Each point is reached from the start by the listed moves, each made 0, 1 or 2 times, or once backwards (-1), plus a little noise. Is the number of moves made odd or even? Then give how often each move was made.
(in the rows, 128 means zero)

Moves:
(1): [141  95 112 154]
(2): [134 161  90 139]
(3): [172 169 161 157]
Start: [ 93 119 146 129]
Points:
[160  91 148 209] => odd (2, 0, 1)
[ 58  12 137 119] => odd (1, -1, -1)
[155  59 185 197] => even (2, -1, 1)

Moves:
(1): [147 120 141 126 117 119 132 118 125 130 121 125 132 122]
(2): [116 137 131 113 137 148 140 141 137 133 132 129 141 137]
(3): [130 126 159 132 135 130 114 139 133 116 128 112 114 144]
(4): [138 129 126 150 136 135 135 134 124 125 131 119 135 124]
(5): [134 123 116 115 157 129 131 126 118 138 127 117 130 104]
(6): [132 112 130 129 120 146 114 131 136 134 132 124 131 111]
(7): [122 129 135 130 127 132 146 137 126 125 116 143 121 115]
(8): [127 123 128 117 123 125 119 163 119 130 115 132 128 131]
(9): [130 120  98 121 137 128 144 136 149 146 141 143 129 131]
(10): [115 122 142 135 129 126 128 120 123 153 133 126 130 125]
(11): [125 128 125 126 122 120 131 135 117 124 154 135 129 116]
Start: [119 137 133 148 117 119 131 130 140 139 129 139 132 122]
Points:
[133 144 196 167 101 204  92 137 181  93 153  85 165 155] => odd (0, 2, 1, 1, -1, 2, -1, -1, -1, -1, 0)
[ 43 140  65  88 192 158 227 226 155 249 103 212 157 114] => odd (-1, 2, -1, 0, 1, -1, 2, 2, 2, 2, -1)
[ 86 140 155 109 137 163 208 113 191 193 106 178 148 121] => even (1, 2, 0, -1, 0, 0, 2, -1, 1, 1, -1)
[100 118 159 123 117 172 169 111 115 178 181 143 179  14] => odd (1, 2, -1, 0, 1, 2, 1, -1, -1, 1, 2)
[122 138 215 157 146 155 181  89 116 185 123 109 173  70] => odd (2, 2, 0, 1, 1, 0, 1, -1, -1, 2, 0)
[ 94 102 112 147  96 119 115 190 107 174 103 176 126  74] => even (-1, -1, -1, 0, 0, 1, 1, 2, 0, 1, 0)
[118  72  93 161 108  93 133 207 125 216 194 172 136  73] => odd (0, -1, 0, 1, 0, 1, 0, 2, 2, 2, 2)

Moves:
(1): [130 115 135 134 130 131 125 133 132 135 127 134 141 126 132 124 120 128
 135 134 133 128 133 119]
(2): [134 151 120 140 137 123 144 121 127 145 142 131 142 128 125 125 114 123
 125 136 142 132 132 130]
(3): [140 153 140 126 123 140 146 138 141 123 133 121 132 130 132 118 140 117
 126 138 120 122 128 131]
(4): [128 119 134 137 122 131 132 126 129 123 131 132 123 122 125 118 141 115
 127 126 123 126 125 136]
(5): [129 126 125 139 136 134 137 128 128 132 126 126 132 138 126 122 128 130
 134 125 129 114 122 129]
(6): [126 131 123 113 129 139 124 108 140 130 139 131 130 131 135 127 124 125
 127 122 123 129 126 124]
(7): [125 144 119 129 136 129 138 129 127 132 126 139 114 115 135 126 126 117
 124 119 138 131 129 135]
(8): [129 121 123 128 122 119 132 135 116 138 127 123 122 130 127 117 134 120
 112 128 123 131 139 122]
(9): [130 129 127 122 132 126 121 139 141 138 123 137 138 138 125 127 127 122
 137 130 130 124 123 141]
(10): [127 119 134 140 125 134 119 133 128 140 115 123 124 124 118 129 130 143
 126 123 122 125 129 130]
(11): [129 123 135 134 126 132 128 125 144 135 128 122 116 138 114 124 122 125
 120 125 132 131 131 123]
(12): [131 128 121 140 133 119 133 123 129 128 121 135 123 125 116 133 124 124
 127 122 119 127 124 124]
(13): [117 122 129 118 133 124 141 129 132 135 134 145 127 114 130 125 127 134
 128 128 128 132 123 125]
(14): [120 129 134 131 120 124 148 120 128 143 121 123 137 125 141 122 133 131
 138 137 126 116 129 137]
(15): [125 135 132 137 135 124 126 130 124 133 125 130 136 136 142 133 128 127
 123 129 130 131 124 133]
(16): [144 132 134 127 125 125 130 133 125 122 130 127 126 117 130 136 129 133
 126 114 119 132 132 136]
(17): [133 124 140 136 134 120 122 124 127 127 134 133 126 131 128 137 140 117
 138 139 129 128 135 122]
(18): [128 113 111 140 130 133 131 131 136 128 117 134 117 124 134 139 131 140
 111 132 138 136 134 129]
(19): [145 124 125 132 117 122 129 130 118 121 124 134 112 116 136 121 132 145
 125 137 130 127 117 133]
(20): [144 132 137 123 140 143 119 125 133 129 137 119 116 126 121 153 121 114
 131 149 125 135 124 138]
(21): [124 133 133 122 117 127 127 136 121 130 128 141 137 134 125 144 125 120
 131 134 135 123 132 129]
(22): [135 127 125 123 129 132 133 131 126 130 126 141 125 131 129 127 121 132
 131 122 129 157 129 126]
(23): [120 133 127 137 123 122 130 135 121 134 139 126 129 121 134 136 125 131
 133 136 123 126 135 128]
(24): [120 125 132 116 124 130 126 129 130 125 126 135 125 125 125 127 122 140
 126 130 122 123 134 137]
Start: [121 115 128 120 128 126 126 142 111 126 127 125 117 139 123 124 124 129
 128 126 133 125 127 153]
Points:
[ 77  81 174 152 156 195 138 159 187 119 119 124  68 148  98 143 184 159
 107 154 127  79 135 136] => odd (-1, -1, 2, 0, 2, 0, 0, -1, -1, 2, 1, -1, 2, -1, 0, -1, 2, 2, -1, 0, 0, -1, 0, 1)
[147  56 186 166 137 148 152 183 154 186  43 145 153 226 108  91 123 104
 162 174  97 111 115 196] => odd (2, -1, 1, 1, 2, -1, -1, 1, 2, 0, 1, 2, -1, 2, 2, -1, 0, 0, 0, 1, 0, 2, -1, 2)
[ 94 185 161  92  96 104 118 147 132 141  99 186 176 144 115 142 135 104
 188 129 104  37 131 204] => odd (0, 0, 1, 0, -1, 1, 1, -1, 2, 1, -1, 2, -1, 1, 0, 0, 1, -1, 0, -1, 2, -1, 0, 2)
[ 34  98 109 208 171  90 146 159 101 165  94 177 142 132 170 189  93  98
 162 146 171  79 137 153] => even (2, -1, -1, 0, 1, -1, 2, -1, 0, -1, 0, 2, 0, 1, 2, -1, 0, 1, -1, 0, 1, -1, 2, 0)
[153  68 156 153 138 219 157 201 166 138 120  79   9  72  78 132 143 144
  39 121  60 107 173 178] => even (1, -1, 2, 1, 2, 0, 1, 2, -1, 2, 1, 0, 1, -1, -1, 2, -1, 2, -1, 2, -1, -1, 1, 2)
[113 114 109 158 146  70 142 126  86 169 150 182 135 186 136 162 116  88
  98 182 132 163 166 120] => even (0, 1, 0, 0, 0, 1, -1, 2, 0, -1, 0, 2, 0, 0, 2, -1, 2, 1, 0, 0, 1, 1, 1, 1)
[186 110 139 118  95 216 121 115 181 138 103 118  23 171  98 148 155  79
 117 177 145  95  83 197] => odd (-1, -1, 1, 1, 1, 2, 1, 0, 1, 1, 2, 0, -1, 1, -1, -1, 0, 1, 2, 2, 2, 0, -1, -1)
[135 132 140 171 132  39 147 124  68 195 104 154 149 134 138  62 164 164
 131 161 126 114  99 163] => even (-1, 2, 0, 0, -1, 0, -1, 1, 1, 2, -1, 1, 1, 1, 2, -1, 2, -1, 2, -1, -1, 0, -1, 0)
[164 128 134 106  32 129 205 179  86 168  88 174 113 108 155  75 137 213
  48 127 111 178 145 160] => even (0, 1, 2, 0, -1, 1, -1, 2, -1, 2, 0, 0, 1, 1, 1, 1, -1, 1, 2, -1, 2, 2, -1, 1)
[100 102 132 125 149 141 136 217 166 187 156 187  84 175 132 153 106  82
  82 212 173 136 178 171] => odd (1, 0, 1, 0, 1, 0, 1, 2, 2, -1, 2, -1, 1, -1, 1, -1, 1, 2, 0, 1, 1, 0, 2, 2)
[ 51 106 121 112  96 151 249 171 153 236  82 160 120 132  99  30 146 153
  82 100 138  65 156 203] => odd (-1, 1, 1, 1, 2, 0, 1, 2, 1, 2, 1, -1, 2, 2, -1, 0, -1, 1, -1, -1, 1, 0, -1, 2)
